Every row gives one point. Two turns around zero, p and q, are shown by what they do to some points. Write where each new point lands after one turn and then the other. Backwards means that the second turn is done in reverse. Each puzzle has new turns, and all numbers are rounded.

Turn p:
-0.23 +0.42 +0.21 -> -0.16 +0.46 +0.18
+0.33 -0.15 -0.20 -> +0.29 -0.21 -0.22
+0.01 -0.18 -0.43 -> -0.06 -0.22 -0.40
+0.21 +0.12 -0.35 -> +0.18 +0.06 -0.38
+0.10 -0.25 +0.45 -> +0.13 -0.21 +0.46
-0.42 +0.04 +0.33 -> -0.37 +0.12 +0.37
Turn q:
+0.22 -0.15 -0.49 -> +0.00 -0.02 -0.56
-0.21 -0.04 -0.35 -> -0.34 +0.02 -0.23
-0.14 -0.07 +0.44 -> +0.05 -0.18 +0.43
+0.12 +0.25 +0.40 -> +0.28 +0.16 +0.36
Where do these land?
q, then p: +0.20 -0.41 +0.18 -> +0.20 -0.45 +0.00
p, then q backwards: +0.13 -0.09 -0.66 -> +0.29 -0.32 -0.52
p, then q: -0.20 -0.04 +0.20 -> -0.07 -0.06 +0.27
p, then q: -0.13 +0.54 +0.26 -> +0.06 +0.51 +0.34
q, then p: +0.00 +0.00 +0.03 -> +0.01 -0.01 +0.03

Turn p:
-0.35 +0.31 -0.18 -> -0.50 +0.04 -0.06
+0.43 -0.06 -0.17 -> +0.32 +0.27 -0.20
+0.27 +0.25 +0.20 -> +0.10 +0.32 +0.26
-0.25 +0.26 -0.31 -> -0.42 +0.09 -0.20
-0.01 -0.19 +0.39 -> +0.20 -0.23 +0.31
-0.09 -0.56 +0.07 -> +0.29 -0.48 -0.11
Turn q:
+0.21 -0.20 +0.12 -> +0.20 -0.21 +0.11
-0.15 +0.13 +0.28 -> -0.14 +0.13 +0.29
+0.44 +0.05 +0.11 -> +0.44 +0.02 +0.10
-0.50 +0.02 -0.51 -> -0.51 +0.06 -0.50
Where do these land?
q, then p backwards: +0.35 +0.16 +0.12 -> +0.36 -0.08 +0.17
p, then q: +0.10 -0.14 +0.08 -> +0.18 -0.06 +0.02
q, then p: -0.40 -0.19 -0.51 -> -0.35 -0.28 -0.51
p, then q: +0.06 +0.41 +0.18 -> -0.14 +0.30 +0.31
q, then p: -0.49 -0.16 -0.17 -> -0.34 -0.39 -0.17
p, then q: +0.39 -0.08 +0.29 -> +0.42 +0.11 +0.23

Turn p:
+0.52 -0.10 +0.14 +0.08 -> +0.41 -0.19 +0.20 +0.25
+0.23 -0.23 +0.36 -0.05 -> +0.10 -0.38 +0.28 +0.08
+0.05 +0.09 +0.23 -0.05 -> -0.02 -0.02 +0.26 -0.01
+0.10 -0.32 +0.17 +0.18 -> -0.01 -0.34 +0.01 +0.24
-0.48 +0.22 -0.57 -0.27 -> -0.18 +0.43 -0.48 -0.48
-0.41 +0.33 -0.33 +0.10 -> -0.28 +0.48 -0.27 -0.08
Turn q:
-0.09 +0.02 -0.71 +0.08 -> -0.21 +0.19 -0.66 -0.02
+0.30 +0.03 +0.10 +0.30 -> +0.21 +0.15 +0.08 +0.34
-0.09 +0.44 +0.08 -0.14 -> -0.11 +0.32 +0.21 -0.26
-0.11 -0.24 +0.07 -0.46 -> +0.07 -0.37 +0.01 -0.38
+0.00 -0.24 +0.47 +0.22 -> +0.04 -0.28 +0.38 +0.32
Where do these land?
q, then p backwards: +0.19 -0.36 +0.07 -0.27 -> +0.29 -0.34 -0.03 -0.22
q, then p: +0.10 -0.22 +0.39 -0.03 -> +0.05 -0.37 +0.18 +0.20
p, then q: -0.26 +0.29 -0.18 -0.26 -> -0.07 +0.19 +0.05 -0.46
q, then p: -0.14 -0.29 +0.04 +0.01 -> -0.08 -0.25 -0.19 +0.05
q, then p: +0.11 +0.58 -0.32 +0.54 -> -0.19 +0.81 +0.08 +0.20

Turn p:
+0.10 +0.25 -0.05 +0.40 +0.14 +0.01 -> -0.02 +0.14 +0.31 +0.35 +0.10 +0.06
+0.03 -0.35 -0.36 -0.27 +0.00 +0.27 -> +0.10 -0.41 -0.44 +0.03 +0.08 +0.16
+0.41 +0.13 +0.41 +0.20 -0.24 -0.41 -> +0.17 +0.19 +0.40 +0.03 -0.34 -0.53
+0.34 +0.16 +0.41 +0.25 -0.66 +0.33 -> +0.04 -0.15 +0.42 +0.10 -0.84 +0.06
-0.42 -0.38 -0.13 -0.15 +0.33 +0.10 -> -0.28 -0.23 -0.27 -0.24 +0.45 +0.13
-0.19 +0.09 -0.06 -0.41 +0.47 -0.13 -> +0.17 +0.21 -0.19 -0.33 +0.48 +0.10
-0.26 +0.10 -0.22 -0.03 -0.04 -0.16 -> -0.16 +0.24 -0.24 +0.06 +0.07 +0.02
Turn q:
+0.24 -0.34 +0.23 +0.33 -0.40 +0.09 -> +0.24 -0.03 +0.36 +0.32 -0.33 +0.32
-0.46 -0.39 +0.09 +0.00 -0.29 -0.24 -> -0.11 -0.14 +0.28 +0.05 -0.50 -0.39
+0.31 -0.01 +0.37 +0.46 -0.06 -0.37 -> +0.62 -0.04 +0.26 +0.36 +0.10 -0.05
+0.28 +0.29 -0.35 -0.02 -0.27 -0.04 -> +0.25 +0.20 -0.43 -0.09 -0.15 +0.20
+0.25 +0.11 -0.02 +0.21 +0.16 +0.20 -> +0.04 +0.08 -0.07 +0.20 +0.26 +0.26
-0.47 +0.31 -0.35 -0.08 +0.51 -0.14 -> -0.37 +0.06 -0.43 -0.04 +0.33 -0.53
+0.13 -0.08 -0.11 -0.24 +0.29 +0.01 -> -0.11 -0.28 -0.14 -0.15 +0.20 +0.07
+0.07 +0.43 +0.05 -0.25 +0.45 +0.19 -> -0.14 +0.14 -0.15 -0.29 +0.59 +0.05
-0.36 -0.33 +0.09 -0.39 -0.40 +0.30 -> -0.42 +0.01 +0.33 -0.33 -0.50 +0.07
Where do these land?
q, then p: +0.30 -0.20 -0.23 -0.23 -0.14 -0.25 -> +0.14 -0.38 -0.33 +0.09 -0.18 -0.08
p, then q: -0.11 +0.00 -0.20 +0.31 -0.22 -0.31 -> +0.09 +0.23 -0.12 +0.24 -0.09 -0.39
p, then q: -0.01 +0.35 +0.29 -0.40 -0.26 +0.24 -> +0.04 +0.26 +0.02 -0.44 -0.19 +0.44
q, then p backwards: +0.11 +0.34 +0.77 -0.02 +0.22 +0.34 -> -0.11 +0.39 +0.34 +0.17 +0.76 -0.04
p, then q: +0.05 +0.35 +0.05 +0.16 +0.24 +0.30 -> -0.07 +0.20 +0.30 +0.08 +0.29 +0.27
p, then q: -0.25 -0.38 -0.42 -0.13 +0.16 -0.40 -> -0.18 -0.27 -0.55 +0.15 +0.11 -0.38
q, then p: -0.10 -0.46 -0.26 +0.31 +0.00 +0.09 -> -0.53 -0.17 +0.05 +0.24 -0.15 -0.06
